Each row of a before or after table is a point. One or more steps were done to the points. Then noise was added and the rows were shuffled. The steps act on how far a point lies along the listed directions, d1 being the first. What was done? A step turns or swaps two directions, mirrors them in a line or flattens them onto one, adds a multiple of one to another, or multiplies one. Angles are multiples of 10 degrees, from the lower direction toward the higher: turns from -170 to 170, lines from 10 to 170 but not 90. Use the fewest steps. Two steps may share a direction if one is a turn and the other turns, adds or multiplies; they go together, in the order done. Otherwise the lowest direction goes first.
(in the rows, 128 means zero)

Directions:
(1): [162 155 159]
(2): [154 146  85]
(3): [ 96 170 127]
Before (9 x 3):
[[126 140 136]
 [ 90 121 139]
 [ 82 139 144]
 [124 109 147]
 [127 115 144]
 [121 118  77]
 [186 169 107]
 [152  99 109]
 [129  90 150]]
After (9 x 3):
[[125 110 164]
 [ 76 108 148]
 [121 136 133]
 [173 114 117]
 [203 179  80]
 [127 116 159]
 [133 128  60]
 [134  95 180]
 [ 58 122 145]]
Steps: add -0.7 times d3 to d1; multiply d2 by 1.6

Directions:
(1): [106 185 128 119]
(2): [147 144 143 182]
Before (13 x 4):
[[ 80 160 133  29]
 [136  83 128 108]
 [147 101 132 119]
 [147  97 113 179]
 [117 130 127 152]
 [130 113 122 105]
 [125 104 121 113]
 [148 109 145 193]
 [170 114 146 181]
 [139 138 124  82]
 [168  85 149 189]
 [104 124 107  65]
 [127 125 139 127]]
After (13 x 4):
[[125 155 131 104]
 [158 166 185 213]
 [100 116  89  87]
 [ 98 116 111  49]
 [162 155 141 143]
 [120 102 114  63]
 [125 128 136 122]
 [114 107 123 126]
 [132 155 131 133]
 [101  91 111  72]
 [111 170 136 113]
 [115 154 128 129]
 [135 174 141 180]]
Steps: turn d1 and d2 by 140 degrees

Directions:
(1): [134  76 157 111  97 156]
(2): [ 70 154 165 127 121 142]
(3): [101 125  80  80 115 135]
(4): [118 112 113 144 176 179]
(5): [ 92  83 121 150 140  87]
Before (12 x 6):
[[141 124 126 148 152 152]
 [ 82 190 160 111 135 122]
 [146  96 151 111 114 161]
 [ 68 176 164 147 113 121]
 [143 117 159 140 118  96]
 [142 150 127  97 110 112]
 [ 98 142  74  72 109 110]
 [151 181 166 131 107 137]
 [167 128 185 119 107 197]
 [ 96 117 124 121 134 173]
 [128 138 141 168 147 117]
 [ 66 183 211 138 129 130]]
After (12 x 6):
[[ 99 174 172 148 121 120]
 [ 52 113 175 169 155  71]
 [ 64 121 130 172 139  85]
 [136 119 141 141 143 162]
 [118 163 129 105 120 111]
 [ 95  88 124 119 122 153]
 [156 134 147 141 121  94]
 [133 110 166 104  95 141]
 [ 96 145  68  76 121 116]
 [140 129 135 169 152 125]
 [110 126 214 123  89 158]
 [ 58 139 139 139 160  93]]
Steps: turn d1 and d4 by -30 degrees; turn d2 and d5 by 60 degrees

Directions:
(1): [180  98  92  78 149 108 134 127 139]
(2): [159 136 143 112  65 142 151  84 109]
Before (8 x 9):
[[148 134 121 125 129 118 137 136 128]
 [158 132 158 112  40 147 138  76  93]
 [110 156 154 150  90 158 153 112 107]
 [105 134 125 135  92 142 124 107 106]
 [115 159 155 144  83 157 138 118  95]
 [135 125  87 102 212 109 107 173 164]
 [108 154 153 146  86 140 124 107 118]
 [ 51 140 118 168 204 106  81 183 127]]
After (8 x 9):
[[ 80 148 142 159 140 127 105 139 135]
 [150  93  69  76 213  77  98 163 137]
 [ 75 149 139 165 148 148 135 150 121]
 [ 79 160 141 161 141 142 116 159 110]
 [ 83 130 119 144 128 136 109 132 116]
 [204 117  89  55 140 112 139 114 143]
 [144 135 130 130 117 120 142 133 125]
 [ 68 159 182 182  75 156 108 118  99]]
Steps: turn d1 and d2 by 70 degrees

Directions:
(1): [152  85 156 179 159 122 111 113  88 146  94]
(2): [190 118 144  70 114 146 146 132  89 146 139]
(3): [148 107  71 116 110 157 112  92 144 106  76]
(4): [ 92 116 144 133  76 135 171 162 103 122  81]
(5): [ 85 129 134 100 108 115 109  78 119 193 121]
(6): [152 104 154 155  89 159 121 139 189 163 141]
Before (11 x 11):
[[134 135 126 131 160 139 105  96 110 110 122]
 [130 164 166 118 130 117 119 151 133 157 181]
 [102 110 128 169  59 155 154 174 203 102 110]
 [112 103 111 134 121 133 146 129  91 113  45]
 [133  93 115 177  92 149 119 109 157 118  65]
 [163 106 189 129 138 148 142 162  87 114 119]
 [185  86 194 139 118 126 182 198  92 129 134]
 [ 98 163 118 149 142 113 130 118 185 114 196]
 [128 133  97 130 105 137 103  96 207 124 136]
 [154 142 109 121 174 149 100 116 169  98 167]
 [188 146 138  57 176 136 108 117  97 109 165]]
After (11 x 11):
[[115 150 179 130 113 116 137 166 104 155 146]
 [127 103 149 153  93 174 148 162 159 112 105]
 [110 134  76 131 133 119 121  95 119  78  78]
 [ 82 125 151 183 106 120 158 142 148 122 136]
 [151 134  80 110 177 128  96  89 145 117 122]
 [176 134 149  89 172  96 168 171  72  93 167]
 [135 124 143 140 112 165 117 117 154 128 125]
 [ 85 142  84 137 168  92 139 132  91  49  96]
 [162 137 162  97 159 139 132 150  99  98 150]
 [ 93 115 111 143  86 126 140 117 136 108  70]
 [192 103 185  98  90 180 132 156 147 149 140]]
Steps: multiply d1 by 0; turn d4 and d6 by -130 degrees

Directions:
(1): [ 84 129 139 160  87 119 140 174 183 160 137 122]
(2): [122  98 109 164 141  42 103 122 124 112 121 138]
Before (8 x 12):
[[105 101 113 146 116  88 106 123 138 131 142 129]
 [120 100 100 179 123  87 114 129 137 127 138 135]
 [141 126 120 128 151 107 142 121 107 109 107 135]
 [149 118 133 140 143  84 111 115 139 127 114 134]
 [130 115 107 138 154  97 101  99 120 101 123 152]
 [130 122  96 150 147  83 137 122 112 116 119 132]
 [ 73 178 191 102  42 249 187 190 201 189 158  91]
 [134 106 111 151 122  70 115 124 123 105 117 141]]
After (8 x 12):
[[117 133 102 154 127 106 150 137 131 131 123 128]
 [134 130 142 143 127 102 117 129 156 139 119 131]
 [112 127 120 141 130 126 113 123 145 119 129 150]
 [114 105 105 180 117  98 120 134 150 132 140 132]
 [134 134 148 100 122 146 134 113 107 119 131 115]
 [121 114 120 150 103  94 128 141 144 124 126 136]
 [103 103 117 145 111  97 107 127 146 134 144 126]
 [132 134 126 126 137 126 156 135 124 125 111 130]]
Steps: flatten d1 and d2 onto the line at 50 degrees

Directions:
(1): [104 101 133 155 102 114 203 115 126  92 152 111 129 176]
(2): [120 133 156 108 170  63 129 169 137  96 169 145 100 110]
(3): [ 87  97 191 113 115  98 101  99 145 145  79 116 112 144]
(4): [109 118 119  96 134 142 149  91 159  95 131  81 140  56]
(5): [143 101 157 143 120 141 160 172 194 165 128 151 165 108]
(6): [184 135 139  88 183 128 173  95 134 130  93 139 125 155]
Before (9 x 14):
[[120 117 131 109 143  96 138 102 104  95 128  90 115 136]
 [ 97 119 144 133 143 109 147  99  83  95 111 118 106 197]
 [115  86 153 200  66 151 124 170 118 160 136 161 139 164]
 [112 116 124 130 108 115  81 121  85 121 114 130 112 161]
 [174 146 142  81 188 133 138  88  82 120  68 163  91 178]
 [113 123 123 136  88 147 105 165 152 126 167 141 155  54]
 [137 139  95 129 150 106 131 105  72  91 140 136 113 149]
 [160 130 113  96 138 175 132  72 122 155  54 128 144 141]
 [181 167  77 126 162 187 144 102  86 158  99 148 111 137]]
After (9 x 14):
[[113 115 123 129 109 113  82 119  84 119 117 128 113 160]
 [175 148 141  78 189 135 135  89  84 123  67 163  91 175]
 [114 126 122 133  90 149  97 169 151 129 166 142 157  50]
 [136 139  94 129 148 106 133 105  73  88 145 135 114 151]
 [161 132 112  97 138 175 125  75 121 159  52 131 145 138]
 [185 171  76 122 164 190 137 104  87 163  98 148 111 132]
 [111  82 153 201  64 151 130 171 119 158 140 158 140 168]
 [ 91 115 145 138 137 109 160  98  82  92 116 115 106 205]
 [117 115 133 111 138  96 143  99 104  93 131  88 113 141]]
Steps: multiply d1 by 1.3

Directions:
(1): [115 120  76 129 156 126 167  92 142 167  79 157 107 149 126 164 116 168
 143  72]
(2): [144 107  88 138 182 180 135 165  85 125 120 113 152 106 163 139 183 112
 169 134]
(3): [134 164 100 119 114 175 119 116  99 127 126  74 112 128 145  97 137 165
  50  94]
(4): [217 166 117 145 124 119 106 128 122 163 141 152 117 145 180 152  97 150
 133 165]
(5): [145  76  77 111  78 127  97  68  80  81 129 140 135 148 114 138 128 126
 140 145]
(6): [117 176 125 156 130 141 162 121  85 133 124 102 111 204  99  95 108  93
 171 143]
Before (13 x 20):
[[173 166 106 164 133 142 145 126  87 141 135 128 134 165 134 121 118 111
  174 177]
 [161 160 167 134 123 100 104 133 176 141 150 146  98 136 142 111  89 142
   88 139]
 [ 73 171 162 126 104 111 140 113 101 129 123 106 131 196  76  97 101  91
  172 162]
 [154 152 147 142 124 145 105 161 125 132 150 116 131 114 143 133 135 107
  126 166]
 [143 175 131 141 129 128 140 122  92 155 136 124 118 170 138 122  90 121
  138 133]
 [143 141  53 129 150 158 154 119  66 129 118 107 139 161 157 118 155 135
  180 127]
 [124 112 110 128 124 157 136  86  93 103 109 102 126 144 107 111 154 129
  128 134]
 [134 163 149 138 107 102 136 148  98 114 164  92 129 174 104  88 128 102
  138 165]
 [193 129 116 151 116 145  93 129  99 129 153 126 134 153 148 117 111 123
  127 167]
 [135 110  92 143 158 169 115 135  67 143 119 110 124 140 149 135 155 150
  131 121]
 [174 144 139 118  82 133  99 128 124  95 137 124 122 118 124 115 110 109
   82 168]
 [180 160 146 144 127 155 115 156  87 114 152  78 112 145 171 114 143 114
  124 184]
 [ 74  88 161 114 158 150  94 178 137  88 125 109 154  64 105 127 171  87
  122 118]]
After (13 x 20):
[[250 167 127 139 120 148  92 167 119 131 140 139 132 101 190 146 118 119
  105 198]
 [212 178 133 151  94 129  87 134 118 146 162 134 117 146 158 143  94 127
  121 192]
 [100 184 182 142 181 128 150 192 134 175 123 110 145 135 136 122 133 100
  179 159]
 [227 168 145 157 129 129  89 158 141 171 160 141 120 131 182 128  94 148
   99 167]
 [134 174 138 142 160 137 146 151 111 166 132 122 123 143 150 128 107 118
  139 126]
 [166 206 162 162 133 108 144 148 156 181 144 138 119 140 141 119  91 138
  118 158]
 [201 195 159 157 141 103 131 192 121 165 172 105 130 149 169 118 124 122
  132 183]
 [106 139 158 127 150 145 145 131 157 135 111 103 122 102 119 111 152 152
   84 110]
 [ 77 180 141 109 130 103 163 122 173 152 123 104 113 127 123  96 113 172
   81  76]
 [245 213 163 153 103 120  99 151 113 155 170 104  91 159 205 128  90 152
   95 204]
 [207 126  94 149 153 148 103 138  92 120 144 143 123 153 174 129 134 112
  168 178]
 [ 92 134 142 127 118 127 113 112 131 153 126 112 102 138 110 117 113 172
   66  91]
 [131 118 145 114  84 113  63 110 116  86 143 127 126 135  97 124 105 103
  106 149]]
Steps: add -1.5 times d1 to d4; mirror d2 and d3 in the line at 80 degrees; mirror d5 and d6 in the line at 120 degrees
